Rows are points. Each copy is the shape, with its points in the same order, turned, moved and blurred by noise. Say if it was mirrored as well.

Shape:
[[-47  72 -33]
 [ 25   7  23]
 [ -1 -15 -10]
 [ 43  -4   9]
 [-19  15 -18]
 [-36   5  22]
 [-21 -40  26]]
Copy 1:
[[-31  95  30]
 [ 12  -9  23]
 [-17   2 -13]
 [ 25 -13  -6]
 [-27  38   5]
 [-42  12  34]
 [-47 -33   7]]
Copy 1 is: only turned
Copy 2, 7 rows:
[[-71 -55  38]
 [  3  23  35]
 [  6 -14  11]
 [ 24  17  45]
 [-19 -31  13]
 [-40  -2  -9]
 [  3  10 -31]]
Copy 2 is: mirrored
Copy 3:
[[-11  76 -26]
 [ -6 -21  15]
 [ 29   1  27]
 [ 14 -38  10]
 [ 14  31   9]
 [-13  27  41]
 [ 11   1  77]]
Copy 3 is: mirrored

Shape (9 x 6):
[[ -4 -25 -51  16  19   9]
 [-27  47  46  35  57  13]
 [-53  34  50  42  -3 -38]
 [-32  29  64  21 -18  -2]
 [-44 -42 -39 -30 -11  49]
 [ -2  -9  -6 -14  19 -15]
 [-77 -23  50  24  -8   4]
 [ -1 -49 -23  14  -5  44]
 [ 11 -59 -18 -14  27 -19]]
Copy 1 (9 x 6):
[[ -1 -24 -20 -20  45  -2]
 [ -9  -6  -2 -61 -52 -71]
 [-34  -8  20  11 -55 -67]
 [-31   3  35 -12 -70 -33]
 [-45 -44 -35 -26  14  56]
 [-18  21   0 -24   6   2]
 [-82 -40  18 -13 -44 -34]
 [-12 -50  15 -33  22  30]
 [-24  29  12 -27  49  23]]
Copy 1 is: mirrored
Copy 2, 9 rows:
[[-39  -1 -27  -4 -56   0]
 [-39  51  60  48  14  26]
 [-14  20  40  95  20 -20]
 [  1   5  29  57  51   1]
 [-65 -29 -56 -25  15 -11]
 [-19 -15  21  -8 -12 -36]
 [-49 -39  -1  74  41   9]
 [-32 -25 -41 -11 -11  28]
 [-24 -55   6 -15 -46 -17]]
Copy 2 is: mirrored
Copy 3:
[[ 24   3 -32  45  19   6]
 [ -7  42  82  22  10  20]
 [-63  34  51  -1  39 -18]
 [-60  12  46 -15  -1   1]
 [  6 -17 -59   1   9  65]
 [ 16 -17   4  10  30  -4]
 [-78  -2  16  11  28  43]
 [  1 -24 -37  43 -18  29]
 [ 22 -55 -13  36  37  -1]]
Copy 3 is: only turned

Shape:
[[ 26  43 -10  17   6 -11  48  38 -35]
 [-43 -10 -11 -47 -12 -54  -8 -44   9]
 [ 22  12 -44  26  37  51  47  19 -23]
 [ 28  -4   3  11  -1  16  63   1  -2]
 [-14 -26  -3 -36 -43 -24 -15 -54  49]
 [ 36  11 -10  23  31 -17  30  23 -22]
 [ 60  -9  -3  14  52  11  38  23 -30]
 [-16 -25  13   2 -11  37   5  -3 -37]
 [-19  17  -6  -8  15  21  30 -15  13]
 [-67 -25   5  -4  -1 -48 -32 -51  52]
 [ 13   7  21  18  16  49  29  49   6]
 [ 20  14 -63  -4  13 -26 -14  26   0]
 [-23 -17   3 -35 -15 -11  -8  -2  27]
 [  8  34   5 -24   0 -28 -36 -51  13]
 [ 34  23 -33  48 -10 -29   4  -1 -14]]
Copy 1:
[[-22   9 -27  29 -29  -6  94  -8  13]
 [-51 -14 -10 -28   4   2 -39 -44  34]
 [ -2   5 -57  65  25  30  80   5 -10]
 [  3 -16 -11  18  20   2  75 -33 -17]
 [  4 -52   0 -31  10  22 -37 -59  26]
 [  4  25 -25  34  -4 -22  63  -5  10]
 [ 20  25 -33  31  28 -19  77  21 -12]
 [-20 -32 -13  23  -3  21  17   5 -45]
 [-16   1 -29   9  14  46  34 -33  -4]
 [-18   6  15  -8  -2  29 -72 -71  18]
 [ 17   8   9  30   0  51  76   9 -22]
 [ -5   1 -38  41  -8   2  19   5  68]
 [-18 -25  14 -13   8  33  -6 -21  24]
 [  6   3 -49 -43 -29  15 -16 -30  25]
 [ 17  -2 -42  44 -36 -25  38 -32  24]]
Copy 1 is: only turned
Copy 2:
[[ 11 -13 -56   0 -59  40  -7 -30  17]
 [ 51  27  12 -45 -14 -67 -48 -10  -9]
 [-12  14 -74  18 -11  58 -12  -3 -31]
 [  1  -9 -54 -10  -3  10  25 -19  -4]
 [ 49  38  28 -37  15 -66   6  16  -6]
 [ 22 -25 -40   7 -18  42 -20 -25   8]
 [ -1 -34 -49  -9  10  68 -15 -24  -1]
 [-27 -13  -6 -24 -25  -3  -4  12 -48]
 [-10  34 -31  -1  -5 -15 -16 -19 -10]
 [ 42  23  39  11  14 -93 -48   1 -14]
 [-50  -8 -35  16 -11  29   6  10  17]
 [ 56  22 -23  -1 -27  37 -48  21  11]
 [ 11  21   5 -28  -4 -41 -21  21  11]
 [ 40  44  45 -24 -10  -8 -24 -34   1]
 [ 61  -4 -13  24 -39  34   2 -13  -7]]
Copy 2 is: mirrored
Copy 3 (15 x 9):
[[ 37  25 -26  19   1  19  50  21   1]
 [-30   7 -24 -60  16 -11 -21 -64 -45]
 [  3 -16 -35  25 -16  39   7  68 -19]
 [ 16 -22  -7   9 -29  36  41   1 -27]
 [-48 -10  21 -49 -23   2 -23 -76 -31]
 [ 44  -4 -21  15  -6  32  19  11  11]
 [ 66 -22 -14  22  -6  44   5  31  -8]
 [  0 -26 -27  35 -25 -16 -16 -12 -50]
 [-31  -7   4  10  12  29   7   1 -40]
 [-67 -22  -9 -28  35  -4 -32 -95 -12]
 [  8 -28  17  62  -2   3  29  24 -10]
 [ -1  20 -22 -26   1   5 -17  22  33]
 [-22 -13  14 -27   4 -21  -5 -33 -27]
 [ -4  45  20 -20  13  30 -38 -46 -23]
 [ 10  28 -39   7 -28  37   4 -18  34]]
Copy 3 is: only turned

Shape:
[[-34  13  11  66 -28 -22  -6  30 -74  24  65  26]
 [ 54  -5  24 -30  14  17  -1 -64   3   4 -78  25]
 [ 16 -28 -59  47   6 -64  12 -22   7 -33  23  29]
 [ 26  70  20  -6  55  21  24  47  22 -50  10   2]
 [-26 -44 -31  41  11   7 -34  31 -10  27 -20  -6]
 [ 33 -24 -39 -39  15   2 -16  -7  30  29  50  18]
 [  2 -24 -25  25 -39   5  23 -21 -38  12   5 -53]
 [-10 -56  -8 -45 -25   2 -51  14  11 -53  37  39]
 [ 67   1 -32 -14 -14 -43   2  46  -9 -17 -34 -18]
 [-16  19   6 -60  21 -43 -32  -3  -2  32 -25 -20]
 [ 10  15  17 -13 -34   5 -17 -27  40  -1  29  28]
 [ -6 -54 -20   0 -31 -11  23 -16  49 -26  14   9]
 [ -4  26 -21  -9 -37 -55  -7 -33 -72 -28  14 -15]
 [ 17 -15  12  22 -48 -45 -26 -41  16 -23  26 -49]
 [ 32  23  33 -69  25 -16  15  15 -25  10 -27  12]
 [ -2   9   4  -9  24  -3  27  47 -51  29  40  39]
 [-45  20 -27 -33 -60 -15   4  11  -4 -18  44   1]]
Copy 1:
[[-16  38  67  21  18  47 -20  37  40 -50  82  36]
 [ 20  16 -39 -51  -3 -60  21 -30 -18  56  40 -17]
 [-23  -7 -46  43 -38  -9  37  48  43 -50  42   2]
 [ 28 -19 -50 -60  -4   0 -70  44  -7 -19   2  61]
 [ 15 -13  -5  50  64   9  22  -4  11   7  42  41]
 [-12 -10 -10  -4 -16  26  42 -18 -11 -17 -35  29]
 [ 16  31  -6  26  38  38   3   8  -5  -6  42 -50]
 [-17 -73  51  -7   4 -22  42  36 -26 -15  -7   8]
 [ 85 -18 -16   4 -28   0   0  18  29  -6  -5 -14]
 [ 19  36   2  -1  -9   5  14  38 -16  70 -19  37]
 [-43 -20  15 -11 -37  -3 -23  -6 -22   6  16   8]
 [-40 -50 -27  14   0  -4  14  18   8  -5   1 -34]
 [ 30  47  27  -3 -28  17  11  79  -8  -3  53 -22]
 [-14  16  14  48 -15 -28 -25  26 -26 -13  13 -44]
 [ 33  22   4 -77  -1 -15   0  20  22  44 -13  17]
 [ 18  18  24 -47  20  46   8  19  56 -24  14  45]
 [-15 -34  48   1 -15  58  -9  62 -13  11  24  -9]]
Copy 1 is: mirrored
Copy 2:
[[-32  40 -21 -15  43  25  27  49 -37  45  83  49]
 [ 37 -14  13 -21 -39   3 -21  18 -48  -5 -55 -78]
 [-45 -10  10  41 -17  28 -39 -31 -42   6  25  42]
 [-32  23 -15 -35  -7  44  87 -35  -4 -59 -16 -18]
 [-17  17 -64  31 -50  10  -3  44   1  23  32   5]
 [ 18 -17 -41 -10 -18   5  -8 -64  11  51   1   7]
 [ 13 -14  18  -7 -14   3 -23  51  31   6  53  12]
 [-65 -41 -17  11 -26   6  30 -21  -1  94  -3 -23]
 [ 22 -42  15  -2 -77  10  48  -6 -28 -11  20  23]
 [  6  -5 -41 -52 -42 -40  17  17 -16  12 -50  30]
 [-22  25  10 -28  -8 -20  10 -36 -10  46   6 -34]
 [-33  -6  26  49 -19 -16  -9 -24  20  35   0 -10]
 [-30 -48  30 -55   1  -6  -6  36 -39  14  32  43]
 [-35  18  62 -31 -49   1 -24  12  16  41  17  24]
 [ 38 -24 -14 -37  -6   1  60   9 -37   3 -50  -7]
 [ 18   3 -50  -5  44  26  55   8 -28  20  21  27]
 [-50 -21   1 -25  16 -54  31  -6  14  37  39  18]]
Copy 2 is: only turned
Copy 3, 17 rows:
[[ 49  18 -18  95 -50 -20  18  -1  29  39 -15  43]
 [  3 -18  36 -71 -25  27  31 -15  39 -82  17 -10]
 [ 23   0 -47  -7  18 -90  20   9  38  -6  33  24]
 [ -5   3  14  23  52  23  15 -47 -68 -28  37  29]
 [ 30  41 -10   0 -10 -19 -27  50   8 -15 -42   7]
 [-23  22  -7 -37 -24  -7 -28  27  15   4  62  50]
 [-38 -10 -32   5 -27 -11  28  20  42  15 -50  10]
 [  0  22  78 -26 -10 -57  -9  32  11  46  39  18]
 [ -7 -40  -8   6  52  11 -16  24  32 -10  29 -30]
 [  3  34  -7 -28 -29  32 -25 -23   9   3  32 -56]
 [ -2  41  28 -23 -11   9  52   2  24  11  50  34]
 [ -5  20   5 -59  25 -43  29  12  37  30   5  40]
 [-11 -29 -17  33 -45 -37  42 -15  33  30  22 -46]
 [-49  46  -1   6   8 -36  48  -1  74  15  10 -15]
 [  8 -28  26 -19 -13  48 -24 -48  10 -13  36 -15]
 [ 37 -19  -6  35 -33  17 -35 -24  -7  22  14  51]
 [  1   7   0   0 -19 -10  41  12  -4  88  23   1]]
Copy 3 is: only turned
